Each row of a before or after table is a point. The points were changed in one or more steps. Then noise was added and the rows were shuffled. The steps act on columns, c1 being the first. Write out the steps. A step turns or swaps two columns, mirrors them in a line or flattens them onto one, adds a multiple of one to another, or multiplies or shifts one. Angles are multiples of 10 degrees, from the lower column toward the higher: turns from -170 to 170, lines from 10 to 170 but not 90. Use the fewest steps. Two steps may share a column if one is a turn and the other turns, adds or multiplies; they go together, in the order done. Otherwise the lowest column goes first.

Before:
58	6
24	-12
25	4
19	35
-42	-43
-22	-16
-10	-6
12	60
48	19
20	4
-20	-51
-20	-38
After, 12 rows:
16	4
1	61
47	6
-31	-38
-29	-51
-51	-44
11	3
-32	-16
-18	-5
36	19
10	36
16	-13
Steps: shift c1 by -10

Before, 12 rows:
6	-23	24	43	35	3	-21	-17
-5	3	17	-31	-40	14	10	-2
-25	-15	-7	-56	16	-35	-64	40
-16	-34	3	-34	-19	4	37	13
-41	-4	42	-43	33	-36	-41	41
2	12	13	38	52	7	-11	2
-16	33	-24	15	68	-3	-27	8
40	-15	-9	-68	-1	5	44	2
10	27	4	50	43	-40	-4	-23
-5	-35	-20	39	24	-4	-23	-35
-13	-13	-2	-60	-13	-12	60	29
-3	-23	-18	-5	19	-32	-76	72
After (12 x 8):
-16	-34	-3	-33	-19	4	37	13
-16	33	-19	20	68	-4	-27	8
-5	2	12	-32	-41	14	9	-2
-5	-35	-14	41	25	-5	-24	-35
-4	-23	-18	-2	19	-32	-76	72
-14	-12	-12	-59	-12	-12	59	30
9	27	13	49	43	-40	-3	-23
6	-23	31	39	33	3	-22	-17
2	12	19	34	52	7	-9	2
-41	-4	34	-51	33	-36	-41	40
-24	-15	-18	-53	16	-35	-63	41
40	-14	-21	-66	-1	5	44	2
Steps: turn c3 and c4 by -10 degrees

Before (11 x 12):
-21	10	-43	-4	37	2	52	-41	-2	5	9	-40
-18	5	-1	-23	-3	31	14	3	6	45	12	-48
1	-11	10	-21	33	-1	42	-21	23	-12	26	-37
-1	9	-22	-17	-7	-25	7	16	-30	-40	-93	26
-58	8	23	-25	-19	-5	37	-15	14	49	20	-12
-9	-28	10	-15	-17	-26	8	-33	-24	51	-6	-18
56	33	-40	33	42	-47	41	-6	11	-14	-65	11
41	12	-78	25	18	-49	9	-3	21	-35	-32	24
-59	-17	13	-9	-2	-32	4	56	-43	7	-45	-16
-9	-9	0	-39	-17	-19	34	22	-47	45	2	14
-19	12	19	-33	-68	-60	12	33	-67	18	-33	-24
After:
1	-8	12	-21	32	1	29	-41	23	-13	27	-37
-1	8	-21	-18	-10	-23	-15	-11	-32	-39	-94	27
-60	9	21	-23	-19	-5	21	-34	16	52	19	-12
40	14	-79	25	19	-48	7	-8	21	-34	-32	25
-9	-27	11	-13	-19	-25	36	-2	-27	53	-7	-17
-19	12	18	-33	-67	-60	-29	-20	-68	19	-33	-25
-19	7	-1	-23	-1	32	-2	-15	6	45	13	-48
-10	-11	2	-40	-20	-21	-15	-36	-47	44	1	15
-58	-15	12	-8	-3	-36	-53	-14	-40	8	-45	-18
-20	11	-42	-3	37	0	48	-42	-1	5	8	-40
57	33	-40	32	45	-47	14	-41	10	-13	-65	10
Steps: mirror c7 and c8 in the line at 140 degrees

Before (10 x 20):
-9	-7	-34	-4	-62	-19	7	-8	-26	12	36	-37	18	-1	0	-26	-21	-19	-27	-21
-1	-4	-27	-9	-12	5	-5	15	-35	-16	-4	40	-22	5	30	-15	1	-74	-56	-32
5	21	47	50	-15	13	24	-45	-14	-29	-20	35	-69	-11	-33	0	38	22	31	4
-29	37	-38	-5	17	39	-3	15	-50	68	30	-33	1	6	-28	-22	-13	-17	8	60
59	4	-46	50	-40	-10	-1	-13	35	28	-31	14	-66	-23	28	-14	-8	-69	-43	-5
4	5	-4	9	11	16	15	-67	-1	48	29	8	12	-2	-33	-28	7	13	-32	-21
9	-8	33	64	0	-1	18	-75	10	37	0	-28	-6	-47	9	40	-20	-15	41	18
-28	-3	20	-14	16	-7	100	-79	6	-20	-10	-36	-33	26	-26	-48	-8	-50	-18	54
26	-12	-22	13	-44	-28	13	-30	4	-3	-10	-32	32	12	-3	26	32	6	-4	26
1	-21	-17	13	18	-65	12	0	21	32	5	-34	5	49	19	46	60	-9	-28	-37
After:
9	-9	32	-49	1	-2	19	-75	9	36	41	-28	-6	-48	10	40	-19	-14	40	18
2	-21	-16	-6	19	-83	14	-1	20	32	11	-34	5	50	17	46	60	-8	-28	-38
26	-12	-22	-16	-44	-36	13	-30	4	-4	0	-33	32	12	-3	26	31	4	-4	25
4	21	47	-52	-15	16	24	-44	-14	-27	16	35	-68	-11	-34	0	38	22	31	5
59	5	-46	-59	-38	-13	-1	-13	34	28	9	16	-66	-23	28	-14	-7	-69	-43	-5
-8	-7	-33	26	-61	-26	7	-7	-27	12	26	-36	18	0	0	-26	-20	-19	-27	-20
-29	36	-38	23	17	51	-2	16	-50	67	19	-33	1	7	-28	-22	-13	-15	8	60
-28	-3	20	4	15	-9	99	-80	7	-21	-17	-36	-33	26	-26	-49	-9	-50	-18	55
4	5	-3	12	11	21	14	-67	-1	48	28	8	12	-2	-33	-27	7	13	-33	-20
0	-6	-28	4	-11	7	-5	15	-36	-15	-9	40	-22	6	29	-16	1	-74	-56	-31
Steps: mirror c4 and c11 in the line at 70 degrees; multiply c6 by 1.3

Before:
-30	-15	48	39	65	-11	-28	9	-19	40	-69	-22	-7	2	-18	-24	47	-7	-36	6	13	-37	-21	-27	48	14	6	-24	-17	-38	-38	14	18	14	18	-21	-41	-30	-19	16	28	-54	-18	38	-5	17	-32	2
6	-16	-8	-19	13	49	42	22	-31	47	15	30	-6	54	36	-40	-22	-52	34	-12	-26	15	5	-13	-6	-25	-8	34	-11	47	10	-3	-33	-20	-34	12	14	28	46	6	-35	44	-7	-43	-83	14	33	-28
-13	-31	13	32	34	-3	8	-30	20	29	11	-21	-6	-8	-57	-34	39	24	-52	20	-31	-29	-31	-41	21	12	25	-59	24	-51	-19	-46	38	23	-14	16	-31	-48	-27	-10	62	-80	5	15	7	21	-16	-26
18	-22	0	-38	-7	14	-1	47	-5	37	43	15	-18	39	-23	-7	-2	23	-20	-30	11	-24	39	-23	33	18	4	-33	-37	14	-14	21	-8	-34	22	-57	-34	-20	27	15	5	-13	-22	21	-31	-33	-19	20
-44	13	-35	12	29	32	53	23	-51	-20	-18	4	3	6	56	-21	34	-37	4	12	-20	40	24	25	34	-70	-1	8	45	14	20	-26	-23	22	-50	-4	41	41	48	-32	-44	27	44	-28	-72	29	17	-24
-18	41	-50	-46	-22	42	28	48	-9	18	25	38	6	20	28	14	-39	-20	16	-22	-21	8	-26	9	-17	-21	-45	33	-4	39	10	17	-26	-36	5	5	11	29	48	-5	-29	24	9	-45	-70	-19	29	-24
-5	0	-6	-30	-16	13	24	34	-34	24	42	10	-14	71	29	20	-22	-38	11	-39	-41	28	11	22	-43	-39	-25	13	24	34	5	10	-54	-25	5	21	10	7	56	-7	-23	21	-15	-8	-30	8	22	-23
-11	10	37	4	42	31	10	1	31	37	-34	29	-59	4	0	-46	63	35	-81	-4	48	-19	-8	-37	22	-26	35	-21	6	-14	9	-10	3	14	16	-41	-23	-32	-17	-12	15	-25	27	35	21	9	-28	6
After (8 x 48):
-4	-1	-5	-30	-16	12	21	34	-35	24	44	11	-11	71	30	19	-22	-37	12	-41	-43	26	12	22	-44	-37	-27	11	-25	33	3	13	-56	-75	4	17	9	7	54	-9	-22	21	-14	-7	-30	10	24	-23
-18	42	-50	-49	-23	43	28	47	-10	19	24	39	6	22	26	13	-39	-21	17	-24	-21	8	-30	8	-15	-23	-44	33	3	36	10	18	-25	-108	5	6	11	29	50	-8	-25	22	9	-48	-70	-17	28	-21
17	-22	-1	-40	-5	15	0	49	-2	40	39	17	-22	39	-26	-8	-3	20	-18	-32	13	-24	41	-24	35	20	6	-34	36	13	-15	20	-7	-102	20	-57	-35	-21	25	16	4	-13	-24	21	-31	-32	-20	17
-13	10	37	3	44	29	12	1	32	35	-34	29	-58	5	0	-46	63	33	-81	-6	45	-19	-9	-37	20	-26	36	-23	-5	-14	6	-12	4	42	18	-41	-24	-30	-18	-10	14	-26	24	35	16	8	-26	8
-13	-30	14	31	34	-4	9	-28	21	29	11	-20	-5	-7	-54	-32	39	24	-52	17	-29	-28	-32	-40	22	13	22	-58	-24	-51	-21	-45	38	68	-15	17	-30	-48	-26	-9	61	-80	6	16	7	20	-19	-25
6	-16	-7	-19	11	49	43	21	-29	48	16	29	-7	53	37	-40	-22	-53	34	-10	-24	13	3	-12	-2	-23	-8	34	11	47	10	-3	-32	-61	-34	8	13	29	45	5	-34	44	-4	-43	-83	15	34	-27
-31	-15	49	39	66	-10	-27	6	-19	40	-68	-21	-5	1	-19	-23	48	-9	-35	8	14	-35	-18	-27	48	14	10	-23	16	-38	-37	16	17	42	17	-20	-41	-29	-20	14	28	-54	-17	37	-4	16	-30	4
-45	16	-35	12	30	33	53	20	-50	-22	-19	6	3	5	56	-22	32	-38	5	13	-22	40	24	24	33	-67	-1	6	-44	12	19	-25	-25	68	-50	-4	43	43	49	-34	-42	27	45	-28	-72	31	18	-25
Steps: multiply c29 by -1; multiply c34 by 3

Before, 10 rows:
-25	0	-10	-45	9	46	-15	-30	9	-50	10	-2	-24	-13	-8	-23	-13	17	-31	32	0	-7	40	4	35	-34	-8	12	-9	5	13	53	-27	33	65	14	-9	-4	-2	18	-20	-2	-18	29	25	-9	-39	-15	-18	9	-27	15	15	34	-22	30	-20	-33	-17	32	-26	33	8	27
5	-9	23	-40	48	22	-38	28	19	-12	11	28	-12	-59	-47	59	16	-11	-8	14	34	2	-35	47	41	6	-23	31	-19	9	-28	-15	28	19	11	19	-8	-13	-25	38	-14	45	31	-10	-23	19	26	-43	10	19	35	0	19	3	-28	13	8	-7	17	-3	-28	23	11	-4
8	24	-25	-23	-8	0	13	-24	-22	41	27	-24	42	-8	3	-54	-30	57	0	17	5	4	1	-3	20	5	43	19	-3	-41	47	20	-55	54	29	-33	-5	-19	37	-11	5	23	-54	41	31	19	-27	-26	-6	-11	-36	5	-45	14	4	1	-22	-34	-14	-8	-3	33	-48	19
-22	-27	17	-6	40	51	-35	21	-9	11	38	17	-5	-70	-70	13	41	-6	-36	-13	14	-2	-50	51	19	23	-10	16	-31	19	-46	-27	23	30	12	12	-7	-11	-8	33	-38	38	30	-7	-4	11	37	-2	8	53	-2	-13	48	14	-27	-51	36	42	18	5	-14	22	3	6
-42	-21	-9	-25	53	-4	-11	24	-2	37	20	-27	43	9	-28	14	-1	60	50	-48	30	-9	-40	37	-10	48	-5	0	6	40	-79	-60	15	-19	0	-17	-37	-9	19	13	-22	52	2	-20	-14	-44	-13	37	-22	44	27	-55	36	-38	42	-51	-29	22	70	-22	51	-51	-86	-28
-22	28	-58	30	-54	10	12	-15	1	62	12	3	40	7	33	-1	-37	54	14	59	15	11	32	-43	-39	33	54	-36	32	-33	56	0	-24	37	-54	-30	-6	-7	17	-38	29	-4	-33	47	58	-11	-21	22	-55	-4	-27	-6	-21	-5	64	-49	-16	9	17	-22	54	30	-63	-20
-8	-31	22	50	34	11	-47	37	-34	33	8	32	54	-5	-54	35	-7	26	36	-11	49	11	-50	44	14	28	8	8	15	25	-20	-47	26	-13	-30	41	-30	18	26	34	-60	51	9	-39	-27	-34	-10	29	-32	61	55	-52	22	-35	6	-38	8	60	47	-8	25	-26	-26	13
7	4	4	-38	15	40	-18	1	2	-47	12	22	-22	-22	15	-47	-46	38	-45	8	12	8	-32	-5	16	-10	17	23	-25	-1	10	17	-25	60	49	19	-16	-23	-45	-8	-22	-4	-11	24	29	7	-25	-34	4	13	-22	21	3	38	-46	22	-22	-41	-38	-28	-31	61	13	15
7	4	19	-22	-46	-7	-37	-8	-4	-1	10	-21	0	0	3	-28	-26	18	-22	4	-2	-5	-7	-49	28	-20	-18	14	-15	-22	26	23	-20	84	63	-20	22	21	-22	-2	-31	23	-11	37	38	-15	-31	-24	10	4	11	18	1	35	-43	26	-23	-38	-7	-8	-38	49	-3	32
6	46	-42	16	-27	-6	-22	-52	-21	68	-2	52	46	-30	-14	3	-52	46	37	33	-19	48	25	-10	-19	34	-1	-39	49	-15	1	-24	-87	-6	-20	-51	-38	14	24	-26	7	-46	-60	58	4	-33	-14	39	-79	8	-15	-65	-48	-4	63	-41	16	32	60	-37	35	-17	-66	-41
After:
6	-9	25	-41	47	23	-40	28	20	-11	11	28	-12	-58	-47	58	18	-12	-7	13	35	2	-34	45	40	6	-23	31	-18	10	-27	-14	29	18	11	20	-8	-14	-25	37	21	17	31	-10	-23	20	24	-43	10	19	22	-21	19	2	-27	11	9	-8	45	-3	-28	23	12	-3
9	26	-25	-24	-9	-1	13	-23	-20	41	28	-24	42	-8	4	-56	-30	57	1	18	6	4	2	-4	18	4	44	19	-3	-42	46	19	-56	53	28	-34	-6	-20	39	-12	-27	-15	-55	42	31	19	-27	-26	-6	-11	-20	15	-45	13	3	0	-22	-34	22	-9	-3	34	-47	19
7	3	20	-22	-48	-7	-37	-7	-4	-1	9	-21	-1	1	3	-28	-26	18	-22	4	-1	-6	-7	-49	27	-18	-19	12	-14	-22	27	23	-19	84	63	-20	21	22	-22	-1	-12	-7	-11	37	38	-13	-33	-23	11	5	20	-29	1	35	-43	25	-23	-38	23	-8	-38	49	-3	33
-7	-30	22	48	32	11	-46	36	-35	32	9	32	55	-5	-53	33	-7	26	35	-10	48	11	-50	44	14	25	10	8	15	25	-22	-47	26	-13	-29	40	-31	17	25	34	49	46	10	-39	-25	-33	-11	27	-31	59	-2	-84	20	-35	6	-38	8	60	53	-6	24	-26	-27	13
-22	-27	17	-5	41	51	-34	22	-9	11	38	18	-5	-69	-70	14	41	-5	-36	-12	14	-3	-51	52	21	24	-10	16	-33	19	-45	-27	23	30	11	10	-7	-11	-8	32	-7	17	31	-7	-4	10	37	-2	9	51	-12	-40	47	15	-27	-52	36	41	37	5	-15	22	4	6
-24	28	-59	30	-53	11	12	-15	0	62	13	3	39	6	32	-2	-39	54	14	59	15	12	32	-45	-39	31	54	-37	31	-34	56	1	-24	36	-54	-29	-6	-5	19	-38	-7	18	-32	47	58	-12	-21	22	-55	-3	-21	34	-21	-5	63	-48	-18	7	-2	-21	53	30	-64	-19
-24	0	-11	-47	10	46	-15	-31	8	-51	10	-1	-23	-13	-9	-24	-13	16	-31	32	0	-8	41	3	37	-33	-9	13	-8	4	13	52	-27	33	64	15	-9	-3	-2	17	-37	-18	-18	30	26	-10	-40	-15	-17	10	-8	-10	14	33	-23	31	-22	-33	-3	32	-27	31	11	28
-43	-20	-8	-25	52	-4	-11	24	-4	39	21	-28	43	9	-29	13	-2	60	49	-47	31	-9	-41	38	-9	47	-3	-3	5	40	-79	-58	16	-19	0	-18	-37	-9	18	12	46	70	1	-21	-14	-43	-10	36	-23	44	-25	-39	35	-39	43	-52	-27	22	51	-24	52	-52	-86	-28
5	4	4	-38	14	40	-18	0	3	-46	13	20	-22	-22	16	-46	-45	38	-45	9	12	8	-32	-6	18	-12	19	23	-24	0	12	17	-24	60	49	19	-17	-23	-44	-7	-37	-37	-13	25	27	7	-25	-34	3	15	3	-11	2	37	-46	22	-23	-42	-5	-27	-32	61	14	15
6	46	-42	15	-27	-6	-23	-50	-20	69	-2	53	45	-30	-15	3	-51	45	37	36	-17	49	25	-11	-19	35	-1	-39	51	-14	1	-24	-87	-6	-21	-50	-40	13	24	-28	31	59	-61	58	4	-33	-15	37	-77	8	-59	-5	-49	-5	62	-40	14	31	-47	-37	36	-18	-65	-42
Steps: turn c51 and c52 by -50 degrees; turn c41 and c52 by 70 degrees; swap c42 and c59

Before:
-32	-33	-18	16	-31	63	4	40	2	50	-10	10	-57	1	-16	43	-45	18	67	34	7	-12	-44	-32	23	-13	19	42	5	31	-9	36	-16	42	0	-53	23	-32	1	-32	-43	-30	23	-44	55	-19	32	-30	21	16	48	-10	-40	31	3	-70	-16	43	-24	4	33	26	46	24
21	-31	-6	-15	-14	49	0	52	52	45	20	-43	26	-16	9	-5	6	1	-2	-5	-1	19	16	43	-2	-3	2	16	-12	-23	19	-21	-12	-32	11	31	30	37	14	16	13	50	-4	2	-11	16	17	-11	-12	47	-44	14	-31	14	-2	-57	16	-46	9	-29	0	16	27	33
33	1	-68	-29	12	43	48	-24	-3	-35	-41	41	-65	41	-8	31	10	0	14	16	63	-22	43	-42	-1	-50	-8	16	-6	21	46	-62	19	-22	-28	28	43	53	-24	-33	-18	46	3	22	55	25	-47	-7	-25	55	-10	6	29	-15	29	-10	27	-47	29	-44	5	-29	24	15
37	-16	30	45	45	38	20	-11	-2	-45	-24	-37	20	-21	48	-34	19	21	4	2	13	-58	4	41	4	8	-22	-30	8	-28	-19	-46	-13	13	9	-6	26	56	-33	-38	-72	7	84	-17	9	-34	-4	31	4	-21	21	-24	15	18	28	-59	-55	18	-69	-26	41	-29	-33	-27
-34	1	18	-50	-24	-25	7	-32	25	-30	-44	43	-49	0	25	-36	15	-41	43	-56	20	-24	-42	42	7	34	25	3	24	5	-32	18	-19	-31	50	-1	5	6	-33	15	-2	-45	22	-24	-7	0	13	-28	-4	19	-20	33	1	25	-5	-15	16	2	3	-5	-29	-43	-19	-22
-39	-29	22	-42	46	55	-37	12	-33	18	-17	-20	14	-14	-27	24	-54	-19	-30	-41	9	27	-54	-2	-12	50	-48	-20	-74	-15	-6	-50	-4	32	-14	11	32	-13	-23	-22	-38	36	-4	14	65	5	-25	35	19	0	-35	22	-16	-35	6	-28	-43	-2	-20	19	-21	-20	-41	-3
-52	26	-41	-22	-27	11	-21	15	2	-11	-77	40	22	-35	18	21	25	-11	60	-14	1	1	-21	-33	-33	-38	-25	31	13	-41	-30	-7	-32	16	-33	47	48	-15	48	3	17	33	5	41	-18	-31	14	-15	59	45	-40	29	42	19	7	16	21	19	-2	-28	3	-47	-24	-6
20	-25	12	43	32	-13	23	-32	-25	31	-29	-9	16	-12	-23	-8	30	28	-15	21	9	-2	35	31	-4	-48	-39	8	14	-47	-41	24	-12	-6	13	-5	37	-9	70	-34	21	5	-5	29	-32	55	15	-46	52	-38	-27	22	-30	-28	-10	-30	-2	-17	-10	-68	27	-34	7	23
2	23	-22	49	27	30	27	5	-12	-34	-40	-7	-4	46	49	-7	-71	18	45	-49	2	-2	35	53	23	23	-1	6	-2	12	-24	9	28	33	9	-29	-35	15	71	44	19	-28	14	11	57	11	3	-35	-30	55	-39	-39	55	-69	6	28	-29	-51	28	21	30	26	35	29
After, 9 rows:
-32	-36	-18	15	-25	67	6	40	6	50	-11	8	59	2	-21	43	-42	21	71	36	5	-12	-44	-32	20	-16	18	45	4	35	-8	33	-18	43	-5	-52	24	-32	-3	-34	-37	-30	17	-43	59	4	34	-35	17	18	51	-16	-46	32	6	-69	-2	42	-24	4	34	39	43	27
18	-22	14	46	30	-10	23	-31	-25	26	-27	-11	-13	-8	-27	-11	29	23	-15	24	8	-2	40	31	-5	-54	-40	3	17	-48	-44	21	-11	-11	14	-4	39	-11	70	-32	39	3	-3	28	-32	67	20	-15	50	-33	-27	24	-32	-34	-9	-32	9	-15	-11	-69	28	-15	11	27
33	0	-69	-33	11	39	49	-23	-4	-34	-40	36	42	40	-7	30	10	1	11	17	59	-23	43	-46	7	-51	-9	22	-1	19	47	-62	16	-25	-27	32	46	53	-21	-32	29	48	0	24	58	25	-45	5	-23	50	-4	5	26	-20	32	-14	-48	-46	28	-44	5	23	27	17
-45	28	-38	-24	-19	11	-18	17	1	-14	-74	43	-32	-40	20	17	27	-11	61	-9	1	2	-22	-29	-34	-41	-26	29	16	-39	-30	-7	-32	17	-34	44	45	-13	52	1	49	34	10	40	-25	-17	13	-24	57	47	-43	31	41	24	8	20	-1	20	-4	-28	3	-13	-24	-3
37	-16	31	47	43	33	11	-9	-3	-45	-24	-42	14	-22	49	-30	17	20	2	2	13	-55	5	42	1	9	-26	-31	15	-32	-26	-44	-18	12	12	-8	26	54	-35	-38	14	6	91	-14	10	-47	-5	8	6	-22	20	-23	16	15	29	-58	53	16	-70	-26	40	75	-34	-23
-40	-26	19	-41	41	55	-43	12	-37	18	-24	-17	2	-11	-27	25	-54	-16	-30	-38	14	27	-50	-5	-13	57	-48	-17	-72	-13	-4	-49	-4	29	-17	10	31	-15	-25	-24	13	33	-4	12	61	-15	-20	33	17	0	-30	18	-15	-34	9	-27	53	3	-18	20	-25	36	-43	-3
-33	0	15	-52	-28	-27	7	-33	27	-33	-42	43	38	1	26	-34	17	-44	42	-55	22	-24	-42	44	7	33	20	9	16	2	-31	21	-16	-30	53	3	8	8	-32	13	44	-47	18	-22	-8	12	11	-24	-5	15	-22	33	3	24	-2	-13	-52	-2	9	-9	-30	9	-22	-19
23	-32	-6	-15	-15	45	1	54	50	47	18	-43	-32	-18	10	-1	6	2	2	-6	0	13	22	41	-1	-2	6	18	-15	-26	21	-18	-13	-35	16	30	29	34	13	15	-12	51	-2	4	-11	19	19	-6	-9	43	-44	9	-29	9	-4	-58	0	-49	13	-29	-2	-13	31	39
2	20	-25	52	26	27	27	4	-13	-34	-39	-12	20	41	47	-5	-76	18	49	-46	1	0	32	55	21	25	0	4	-4	15	-23	12	25	39	14	-28	-30	14	71	39	-23	-23	18	10	57	33	4	-29	-33	58	-41	-39	62	-63	8	30	22	-53	30	18	29	-23	34	29
Steps: turn c13 and c57 by 150 degrees; add 0.3 times c16 to c57; mirror c41 and c62 in the line at 140 degrees; turn c46 and c48 by 30 degrees
